Rows are points. The points of each table are mixes of a few directions, plus a little noise. Count the directions of each table, and those that both share. Where both have some left over, give the other angles between the two spaces (their principal angles), to ten degrees, smallest first.

First (5 x 3):
[[-29 -24  87]
 [ 33  11  22]
 [ 21  12 -33]
 [-10   3 -50]
 [-17  -2 -22]]
Second, 4 rows:
[[-92  -3  22]
 [ 12  18 -18]
 [ 43  -7  -4]
 [ 36  -8  -1]]
Directions: first 2, second 2, shared 1; angles 50

First, 8 rows:
[[-26   5  29   4   9 -23  12 -20]
 [ 74  32  30  23 -36  -7  14 -43]
 [ -4   2  -6  14  -5 -12   4  -5]
 [ 95  23  10   4 -37  25  -2 -16]
 [-71 -22   6 -34  40   4  -5  31]
 [-74 -32 -48   2  25  -9 -12  33]
 [ 46  22  43 -10 -12  11  11 -22]
 [-42 -33 -60  -6  17  12 -22  44]]
Second, 9 rows:
[[ 36 -48  10   6 -19 -63   2  34]
 [-10  32   2 -32  17  42  37 -10]
 [ -7 -86  19  36  -5  -4  19  14]
 [-22  46  11  16   7  20   1   0]
 [-14  75  27  19   3   1  12  22]
 [ 10  29  16 -57 -26 -10  36   8]
 [-10 -87  -3  27 -33 -18 -35 -15]
 [ 15  60 -30  -1  39   7 -25  -6]
 [  1 -19 -50 -13  18  25 -46 -46]]
Directions: first 3, second 5, shared 0; angles 50, 60, 70

First, 9 rows:
[[-22 -13  -3 -26 -31 -13   3   8   5   9  -8]
 [  2  56 -40 -39 -13  18  24 -42   7  -9  15]
 [-11 -15  33  26  -6   0   1  28  22  -2  38]
 [ 48  -2  19 -16 -20 -18  41  19  -6 -16  13]
 [ 10  -6  35  17  22 -69 -20 -13 -34  -9  12]
 [ 18  17  14 -12 -17 -14  19   3   8  -8  35]
 [ -4 -77   4  37  25  26 -36  48 -12  23 -82]
 [ 10  -5   6  16  19  20 -52  14   3  21 -31]
 [-50  44 -70  -7  17  52  19 -63   9 -12   5]]
Second, 11 rows:
[[ 15  11  19  11   9 -24 -17 -37   2 -22  20]
 [-21 -16  17 -95  -6  45 -16  44  25  -5  -1]
 [ -9 -10 -39 -11 -38  46  38  61   8  42 -36]
 [-27 -17 -34  19   5  14  30  41 -25  34 -32]
 [ 14  13  40  18  38 -52 -39 -69  -9 -45  39]
 [-16 -11 -27   8  -6  18  24  35 -11  27 -25]
 [ -4   2  12  33  36 -38 -14 -35 -24 -17  13]
 [ -2  -5  -2 -50 -26  38   4  35  24   9  -8]
 [ 23  17  34   9  14 -36 -31 -58   7 -37  35]
 [ 33  20   6  33 -15 -21  -3 -40  11 -11  16]
 [ -5  -4 -26  22 -12  11  24  22  -8  25 -21]]
Directions: first 6, second 3, shared 1; angles 40, 70

First, 9 rows:
[[-10  -4 -14   3  -3  19  12  -9  11  11  20   5   6  13]
 [ -1  19 -95  24  28 -16 -12 -57  17  57   3 -15  -1 -33]
 [ 48 -17  21  18  32  17  35 -21   7 -23  41  11 -73  25]
 [  3  16  14   7 -20 -20   8  26  -9 -32  -3  -8   1  26]
 [-13   3   1 -10 -14   9  -2   6  -9  13 -17  -2  26 -18]
 [-32 -13  26  -2 -21  -7 -15  18  -3   1 -10 -17  12 -16]
 [ -1  -1  19 -14 -11  13   5  12 -15   2 -18   3  17 -17]
 [ 28  -4  14 -16  22  11  -1  -4  -7  -5  -8  21  -8  -8]
 [-23   2  16 -10 -12 -25 -30  30   6 -25  -4   1  19  26]]
Second, 11 rows:
[[-19  23  19 -14  38 -41 -57 -16  -2 -15  11  18 -19  18]
 [  2 -28 -28  21 -18  16  23  18 -13 -17   7  17  10 -28]
 [ 10 -22 -18  12 -16  15  22  15   1  -3  -3  -1   9 -14]
 [  0  15  13  -8  -2   6   7 -10   3  16  -5 -14   0  10]
 [-44  40  18  -5  33 -33 -46 -27 -38 -24  30  40 -21   0]
 [ 27 -14  -5   3 -36  41  57  10  18  32 -22 -38  19  -1]
 [ 34 -32 -12   2 -16  15  21  21  34  14 -23 -28  12   5]
 [-22  34  23 -13  25 -23 -33 -22 -12  -2  11  11 -15  14]
 [-23   9   0   2  21 -25 -34  -7 -20 -25  19  32 -12  -6]
 [ 28 -32 -17   7 -20  19  26  21  23   8 -17 -19  13  -4]
 [  7   6   7  -5  -7  11  14  -4   7  17  -8 -17   3   7]]
Directions: first 6, second 3, shared 1; angles 90, 90

First (8 x 24):
[[ -3 -24  -1   0   7  50 -38   4  13 -25  49  18  52 -67  16   7  35 -12
   29  20  21 -42 -12 -41]
 [ 18  67  -3 -84 -66 -15  32 -48 -68  11 -83 -31  72 -17  -7 -95 -22 -46
  -32  40  -8 -47  30  89]
 [ -2  11  -2   4   8 -13   9  11 -10   1   5  -8 -22   7  -2  -4  -1   0
   -1 -39 -13  -2  24   8]
 [-16 -52 -10  32  11   1 -57   1  39  18  18   2  28 -35  33  25  65   0
    0  44   8  10   0 -24]
 [  6 -22 -14  -3   4   0  -2  11  29   7 -25  11 -12  34  13  30 -11   1
  -10  14  15  41 -30 -22]
 [ 11  13 -15 -10  12  -8  26  12  -9  -4  -7  -6 -24  21   0   0 -21 -11
    1 -43  -6  -1  11   7]
 [-18  31  47  15  -9   0   5  21 -16 -17  22  18 -57  26 -36   1 -33  45
    1 -55 -14  23   5 -20]
 [  3 -24  -1  45  30 -12  25 -10  23  10  23  -4 -38  31 -15  38 -12  23
   12  18  -2  18 -28   3]]
Second:
[[ 18 -20   2  38  33  29  39 -50   3 -13  70  -8  30 -38 -29  16  -4   3
   51  70  11 -66 -46  21]
 [  3  18  -2 -15 -10 -10   8   8 -12   1 -21  -2 -11  16  -1 -11 -15  -5
  -11 -22  -6   8   9   8]
 [ 12  24   2   6 -13 -45  57 -43 -19  29 -39 -30 -20  50 -32 -18 -37  10
  -18  41 -18  10  -7  74]
 [  4 -12 -34  -3  16 -29  -1  24  13  18 -31 -11 -29  31  27  12  10 -18
  -18 -40  -8  30  25   3]
 [-49 -12  71  27 -34  39 -91  19  17 -18  46  45  15 -46  -9   7  40  56
    3  19  11  25 -13 -75]
 [-26  29  50  11 -11  18 -21  31 -17 -30  39  27 -34  -8 -25  -7 -11  38
    8 -64  -9   6  16 -40]
 [ 19 -10 -44  -9  29  -4  18  13   7   0  -5 -12  -6   5  21   9   0 -30
    6 -33   1 -10  11   4]
 [ 20 -16 -48 -48 -12   4 -13  -1  11  12 -55  -6  52  -7  45 -10  17 -50
  -19  28  19  -1  -2   4]]
Directions: first 6, second 5, shared 5
